Rows are points. Each table stands for the endless flat space through its points: a line for two points, a plane for three, and so on. Write the one point that lies in both, or say that there is none.
In the rows, zero is written as 128.

First (3 x 4)
[[150  93 143 108]
 [144  97 175 126]
 [126 109 127  84]]
Second (2 x 4)
[[146 113 153 106]
 [142 107 153 107]]
They share: [138 101 153 108]

First (3 x 8)
[[142 142 107 128 113 148 116 165]
 [139 152 100 114 120 154 159 137]
 [145 142 104 122 116 162 163 123]]
Second (5 x 8)
[[118 133 108 113 133 182 142 169]
 [ 96 135  94 130 104 166 154 172]
 [140 156  86 150  91 133 134 132]
 [115 141 104  92 101 142 154 147]
 [119 152 124  99 108 146 181 147]]
They share: no point

First (2 x 11)
[[129 134 121 145  93  99 134 126 102 111 131]
 [114 124  91 130 128 119 104 156 117 101 146]]
Second (5 x 11)
[[142 124 100 133 101 103 137 156 108  94 146]
 [122 115  96 163  83  81 118 142 115 110 129]
 [ 94 130 112 149 123 104 124 136 104  87 103]
 [ 91 157  91 141 100 129  87 137 121 116 138]
 [122 147 139 128 117 117 156 118  78 102 130]]
They share: no point

First (4 x 18)
[[125 139 106 133 163 154 129 136 139  56 173 146 102 143 121 115  94 156]
 [120 103 124 133 161 139 134 154 104 103 139 117 125 101 110  92 128 169]
 [106  71 106 123 133 145 124 160  78 137 119 129 127  73 114  86 150 131]
 [125 117  92 133 149 154 119 142 119  80 165 148 108 129 129 119 102 132]]
Second (5 x 18)
[[109 145  77 119 143 170 123 122 124  89 128 109  90 127 121 100 111 177]
 [131  99  87 140 172 177 142 153 132  69 174 125 118 103 112  89 106 154]
 [122  76 125 144 155 134 134 180  90 109 177 130 124 114 107  85 135 122]
 [122  84 101 166 167 160 152 190 122  95 213 106 108 138  75  47 117 120]
 [119 101 125 145 137 108 109 156  86 141 128 133 130 117 113 112 119 131]]
They share: [122 102 107 133 152 145 125 151 104 101 147 130 120 108 120 104 120 147]

First (4 x 24)
[[107 150 144 107 145 118 178 116 148 120  86 107 143 142 158 138 108 147
  120 122 133  83 126 106]
 [103 118 140  96 156 125 139 155 126 137 109 113 131 115 154 126 103 136
  155 138 122 132  81 129]
 [115 134 152 109 127 140 140 138 120 130  92 103 135 112 150 130 122 149
  134 138 119 125  92 112]
 [ 96 123 136  93 171 105 154 151 150 136 117 112 137 137 165 136  81 132
  158 123 124 111  99 139]]
Second (6 x 24)
[[123 109 125 103 160 122 139 128 157 140 102 120 135 132 139 142 110 128
  124 139 123 123 113 114]
 [132 111 110 104 172 127 117 154 139 172 106 113 154 102 163 165 101 131
  134 147 122  94 123  96]
 [105 109  99 109 146 124 109 164 159 188 138 136 141 122 169 154  88 152
  138 121 135 111 121 118]
 [ 52 181 169 102 131 129 150 140 141 119 124 119 149 148 156 112  84 155
  148  99 151  99  67 148]
 [132  76 126  78 146 101 170 134 136 139 109 107  78 148 150 142 108 147
  146 135 109 141 133 119]
 [134  82  91  99 169 136 116 148 162 168 103 113 122 127 143 154 120 156
  117 149 136 119 124  89]]
They share: no point

First (3 x 24)
[[127 141 138 153 104  81 161 131  81 137 122 161 156 115 119 138 140 137
  114 119 174 134 116 170]
 [103 153 122 153 128 129 133 119 129  93  86 141 144 143 107 122 148 137
  106  87 126 126  88 154]
 [109 162 125 144 116 114 145 131 114 111 101 135 138 140 107 131 127 128
  112  99 141 129  97 145]]
Second (4 x 24)
[[110 155 155 186  92 115 135 141 133  91 117 133 149 119 109 115 136 145
  132 142 177 138 107 140]
 [119 146 140 164  94 105 155 123 117 113 117 134 160 117 128 139 116 139
  124 120 161 128  97 150]
 [ 86 182 146 170  94 123 146 156 132 116 147 152 133 135  89 139 122 178
  136 126 164 107 136 135]
 [118 150 126 144 110 103 156 122 104 122 107 140 151 129 121 141 122 130
  112 100 146 127  96 155]]
They share: [113 156 128 147 114 107 148 130 107 116 105 142 143 134 110 132 132 131
 112 103 148 130 101 152]

First (2 x 24)
[[107  97 117 147 143 134 141 144 133 123 123 106 106 124 146 128 132 100
  145 129 157 159 149 115]
 [110  93 112 151 139 138 141 149 129 124 128  99 102 127 144 126 129  93
  139 128 160 162 143 116]]
Second (3 x 24)
[[ 99 100 124 145 151 131 139 133 141 115 116 119 106 123 154 125 132 114
  154 131 158 155 157 108]
 [103  95 117 144 140 136 144 146 140 117 113 111 115 117 150 131 135 113
  158 131 147 149 148 109]
 [105 107 127 142 154 124 138 132 134 127 123 115 105 125 146 129 135 101
  144 129 161 163 162 119]]
They share: [104 101 122 143 147 130 141 139 137 122 118 113 110 121 148 130 135 107
 151 130 154 156 155 114]

First (5 x 24)
[[ 99 145  96  96 140 130 113 112 109 142  83  88 164 188 126  87 157 155
  104 121 177 163 170 112]
 [120 120 105  76 148 138 137 125 118 141  88  88 168 174 144  81 150 146
  107 111 157 130 179 118]
 [ 85 131 124 124 137 117 118 114 105 139 102 115 148 167  96 132 155 130
  136 122 145 173 134 117]
 [124 114 115  80 149 141 144 129 118 142  85  97 154 173 140  98 142 145
  115 108 145 128 161 115]
 [106 120 121 104 145 121 128 111 112 120 119 113 158 165 100 114 164 123
  137 132 145 142 159 131]]
Second (4 x 24)
[[ 95 101 138 135 151 119 107 134  89 130  93 121 141 171 100 108 154 119
  110 116 125 134 124  87]
 [103 105 135 126 151 121 118 134  95 136  97 122 143 164 110 116 156 119
  112 114 127 137 130  99]
 [ 95  93 126 105 133 137 135 115 122 141  78  79 167 144 118 144 127 135
  159 100 140 159 130 128]
 [144 128 129 114 160 129 142 145  98 156 116 156 135 154 141 139 182 105
   85 111 132 135 142 119]]
They share: no point

First (2 x 24)
[[117 155 141 144 109 131 106 150 109 134 114 116 145 137 112 146 162 127
  154 133 131  95 106 137]
 [ 89 135 153 116 101 135 134 134  93 134 122 112 141 165 128 130 138 103
  146 117 119 123 130 133]]
Second (3 x 24)
[[ 81 153 167 111 111 146 109 143  91 126 112 136 144 140 119 138 167 142
  127 112 129  94  95 111]
 [ 96 144 146 129  93 128 121 140 109 132 130 121 138 152 116 150 158 121
  148 127 138 106 104 132]
 [107 159 157 129 126 146 101 151  91 131  97 122 151 132 118 130 161 135
  140 120 117  92 110 124]]
They share: [110 150 144 137 107 132 113 146 105 134 116 115 144 144 116 142 156 121
 152 129 128 102 112 136]

First (4 x 24)
[[114 115 140 105  79 125 144 155 117 113 102  89 128  80 124 109 156 114
  123  96 132 135 132 144]
 [162 129  94 139 135  95 148 131 159  95 120 131 170 116  88  89 134 148
  147 126 154  87 146 102]
 [127 149 128 127 100 127 152 110 123  84 120 114 138 100  95  83 175 145
  146 120 157 115 127 103]
 [141  89 117 116 107  98 143 179 147 125  93  95 152  95 118 120 121 116
  114 102 128 114 151 153]]
Second (4 x 24)
[[132 115 105 123 116  85 149 110 138  76  90  81 151  95 115 123 145 137
   88 116 152 115 137 136]
 [109  88 120 131 109 113 133 145  98  90  98  96 165 113  94 102 154 151
  138 119 179 116 148 132]
 [139 131 135 129  89 113 146 141 141 113 119 109 133  88  98 110 168 130
  125 101 136 107 143 123]
 [137 126 142 131  93 133 149 161 134 122 120 122 137 103  88  88 164 135
  156 111 141 108 144 118]]
They share: [135 120 124 127 107 113 151 139 136 100 104 104 145 103 100 100 152 137
 128 117 147 112 140 126]

First (5 x 24)
[[119 145 152 136 109 131 161 165 121 126 113 146 158 130 114 136 131 108
  105 111 139 158 118 115]
 [126 170 171 135 135 190 180 114  73 102 107 116 173 146 111 177 174  98
   97  44 160 124 146  81]
 [122 133 133 123 118 169 159 136  95 103  99 153 158 140 103 135 148 117
  118  73 141 124 135 104]
 [115 141 145 132 105 134 154 164 120 121 112 148 153 132 114 129 126 113
  109 111 134 154 123 120]
 [108 161 150  79 121 150 159 167 123 100 121 136 159 149 153  94 158 147
  150 112  83 119 146 160]]
Second (4 x 24)
[[127 165 169 126 106 128 165 175  92 117  89 111 163 138 108 115 136 118
  116 109 138 107 112 136]
 [113 168 169 121 100 137 157 174 100 112  90 114 164 148 117 125 146 118
  110  99 130 107 114 138]
 [ 95 165 161 118 100 148 139 173 116 117  91 113 159 158 140 135 148 112
   90  93 134 121 130 132]
 [119 133 129 126 134 152 153 139 124 125 141 147 139 122 140 123 112 114
  112 117 138 191 172 104]]
They share: [111 155 153 120 111 148 156 156 112 111 116 134 155 140 126 129 138 119
 115 101 124 142 137 126]

First (6 x 24)
[[145 108 120  90 165  98 145 134 135 109 155 127 118 110 132 106 167 139
   95 122 139 141 159 151]
 [127 101 102 107 126 106 172 147 110  75 149 137 123 145 129 114 133 111
  128 135 106 130 135 160]
 [172 107 118  95 119 146 158 133 100  95 120 149 123 163 128  79 117 157
  120 135 123 138 142 115]
 [159 106 122 123 157 127 163 111 107 108 141 116 149 143 131  95 127 165
  119 153 143 118 143 116]
 [139 118 136  55 157 113 127 157 127 128 163 170 115 111 139  91 193 149
   99 129 123 172 151 130]
 [147 134 118  94 111 171 145 155 126 118 160 170 118 150 160  97 151 163
  115 147 105 127 148  92]]
Second (4 x 24)
[[164 117 128  95 154  94 142 115 136 111 135 108 124  92 151  84 163 142
  114 146 115 121 160 133]
 [178 105 112 111 170  97 157 129 120 126 147 129 133  97 155  82 148 136
  127 148 131 110 136 133]
 [171  88  82  94 171 132 180 136  90 132 171 136 125 139 127 104 113 111
  118 129 128 128 131 143]
 [168  99  96 113 168 125 173 147 104 128 167 149 131 131 143  94 128 130
  127 142 141 120 122 133]]
They share: no point

First (6 x 24)
[[ 80 158 145 123 109 148 136 132 162  91  75 121 151 169 164 122 142 122
  116  78 112 149 118 151]
 [118 142 128 113 100 150 141 151 161  97 112 107 141 147 123 111 104  90
  128 108 157 141 144 152]
 [109 163 145 138 110 139 119 136 153 109 112  90 128 152 128 114 125 132
  115 110 148 127 146 145]
 [115 169 137 130 110 143 128 144 158  97 106 100 130 152 133 120 120 116
  130 110 149 136 154 135]
 [115 129 173 126 109 103  87 117 146  98 154  94 148 143  68  79 104 115
  131 117 174 120 136 150]
 [122 172 158 151 115 118  90 128 143 108 142  71 117 142  94 102 116 143
  125 127 170 113 162 133]]
Second (5 x 24)
[[127 164 159 116 111 147 121 136 127 101 137 103 164 127 109 112 136 101
  112  96 169 131 100 165]
 [120 168 143 130  99 148 112 107 102  88 145  76 143 113 128  90 115 110
  129 101 180 144  97 177]
 [154 146 165  68 132 162 106 160 142 152 113 133 152 157 130  94 115 134
  103 126 154 143 145 153]
 [122 153 137 118 105 145 106 114 116 107 132  84 127 131 138  80  98 121
  128 114 169 148 125 171]
 [105 128 153 120 114 123 137 167 197 113 105 126 153 173  93 130 130  95
  104 101 135 114 152 137]]
They share: [111 142 145 123 105 137 124 137 156 104 118 101 141 150 116 105 114 111
 120 108 154 132 138 153]

First (6 x 24)
[[151 118 107 146 122 137 197 150 129 113 180 123  74 192 136  92 143  84
  145 118 112 155 101 109]
 [165 122 107 134  99 131 155 128 112 121 161 167 117 138 127  95 154 134
  134 115 113 134 128 145]
 [138 123 110 159 125 130 163 154 124 130 170 147 110 129 138  80 128 133
  122 116  99 144 103 142]
 [176 134 103 125 101 132 150 125 136 103 140 167 130 149 112  93 154 123
  124 136  96 131 142 148]
 [189 145 144 108  67 117 108 156 119 126  85 164 143 139  69 124 154 152
   85 122 120 135 170 169]
 [167 136  73 139 135 145 172 105 166  82 167 172 134 146 137  60 144 106
  139 162  59 127 125 142]]
Second (3 x 24)
[[171 120  98 148  94 112 148 141 138 105 153 165 138 148 107  93 164 121
  120 108 113 147 120 140]
 [136 144 113 134 119 130 145 155 136 111 127 141 125 152 123 107 139 134
  119 137 105 125 135 140]
 [185 120  84 152  92 108 162 137 126 109 157 165 132 148  99 105 166 119
  130 106 105 135 114 132]]
They share: no point

First (4 x 24)
[[131 141 160 103 107 155 123 172 189 136 132 112 172 125 106 143  94 104
  107 136 162 131 153 137]
 [162 120 109 101 104 122 101 113 138 122 188 117 126 179  96 152 112 105
   83  90 141 118  91 138]
 [157 137 150 130 121 171  93 136 137  99 150 146 112 145 133 163 119 109
  146 125 119 130 140 174]
 [147 135 136  98 107 137 113 146 171 131 158 108 156 149  93 149 103  99
   86 117 153 124 124 132]]
Second (5 x 24)
[[213 101 165 148 103 160 103 123 151 152 113 136 120 145 100 174  90 106
  106 100 163 137 139 169]
 [141 135 157  87 128 156 119 162 172  93 142 153 153 145 106 153 109 130
  153 128 113 125 163 165]
 [117 156 135  88 125 148 110 154 159  89 175 128 144 146 122 151 116 111
  133 130 115 120 132 146]
 [121 173 118 104 123 123 113 123 133 102 208  94 112 139 156 186  85  93
  111 100 130 113  72 121]
 [165 113 152 137  78 193  63 122 164 115 137 145 123 125 102 137 112 101
   92 144 138 135 144 171]]
They share: [152 136 143 114 114 154 103 141 154 115 154 127 134 147 113 156 111 104
 116 121 136 127 132 153]

First (5 x 24)
[[138 126 167 109 130 115 131 140 145 128 127  80 122  97 106 136  76 115
  100 139 130 124 172 146]
 [117 144 149 112 133 106 140 137 154 155 133 113 143 121  88 130 118 160
   94 118  91 166 169 143]
 [109 138 145 116 145 114 110 137 160 141 111 119 119 103 116 146 120 156
  110 158 125 152 149 155]
 [150 150 178 137 165 136  82 161 130 142 108 104 115  80 108 136  96 135
  106 180 139 139 183 157]
 [105 154 139 128 152 104 102 145 174 183  92 139 129 123 101 141 146 180
  125 153  94 187 148 175]]
Second (7 x 24)
[[106 166 167 124 113 134 127 120 115 135 126 164 115  89  83 131 121 153
   98 141 126 146 156 174]
 [100 140 143 106 159  72 122 144 147 156 134 124 108 104 100 113  99 125
  104 128 139 125 153 141]
 [110 127 128 123 159 104 119 134 147 160 148 134  87  78 102  99 120 142
  100 124 125 126 134 140]
 [ 76 124 146 113 169  96 127 152 157 155 127 137 128  88 124 140  98 150
  117 150 105 118 160 162]
 [ 94 152 165 135 127 128 144 135 145 150 111 146 126  96  82 134 125 164
  129 148  75 129 145 171]
 [114 111 136 125 148 150 100 142 163 141 116 122 118  84 135 144 120 172
   94 166 117 160 151 159]
 [ 76 139 152 128 163  84 154 149 159 169 119 134 122  99  87 120 108 147
  139 131  70  99 137 157]]
They share: no point

First (2 x 24)
[[111 118 110 148  98 152 120 167 124 109 105 130 146 141  98 127 133 105
  141 106 149 131 150  98]
 [112 119 112 146  96 159 116 173 123 110 104 136 141 143  94 129 133 102
  139 107 149 132 152  95]]
Second (6 x 24)
[[ 90 106  82 186  66 128 172 161 130 117  67 123 147 155 135 142 122 143
  134  97 144 121 173  68]
 [ 98 111 104 162  85 132 156 156 140 107  90 136 142 142 126 114 120 131
  149  89 143 127 154  97]
 [116 134 122 149 117 141 115 139 126  54 112 114 144 138 100 111 127 104
  200  90 139 126 115 117]
 [109 117 119 149 110 143 118 143 122  83 118 124 155 140  97 112 126 106
  171  99 139 141 124 116]
 [125 158  89 134 108 174 109 172 138  78 124 126 189 132  61 105 157  53
  188 126 157 120 139 120]
 [101 126  51 174  65 164 148 186 123 135  88 121 202 154  83 149 155  85
  123 143 159 125 186  70]]
They share: [109 116 106 152 102 138 128 155 126 107 107 118 156 137 106 123 133 111
 145 104 149 129 146 104]

First (6 x 24)
[[114 166 125 163 140 130 133 139 194 140 150 123  86 117  73 110 100 109
  136 147 124 173 131 137]
 [187 148 162 169 111  60 143 109 155 113 161 159 113 111 100 116 154 118
  119 125 156 149 111  84]
 [133 141 152 159 127 119  96 129 136 178 122 159 142 154 107 148 101 136
  159 135  99 143  98  72]
 [155 163 145 142 127  91 151 123 171 115 167 140 104 103  98 102 126 132
  132 135 144 143 132 101]
 [144 117 139 127 125 106 117 126 132 113 116 157 111 127 110  94 119 125
  133 121 142 159  93 110]
 [140 155 145 101 133 108 141 126 144 125 156 147 129 111 122  98 107 165
  155 133 126 115 131  76]]
Second (2 x 24)
[[138 148 144 129 120 109 129 125 160 135 131 150 120 118 109 118 121 129
  144 141 132 152 108 100]
 [132 152 144 122 118 109 132 118 166 139 126 150 127 114 114 118 128 131
  147 146 138 157 109  96]]
They share: no point
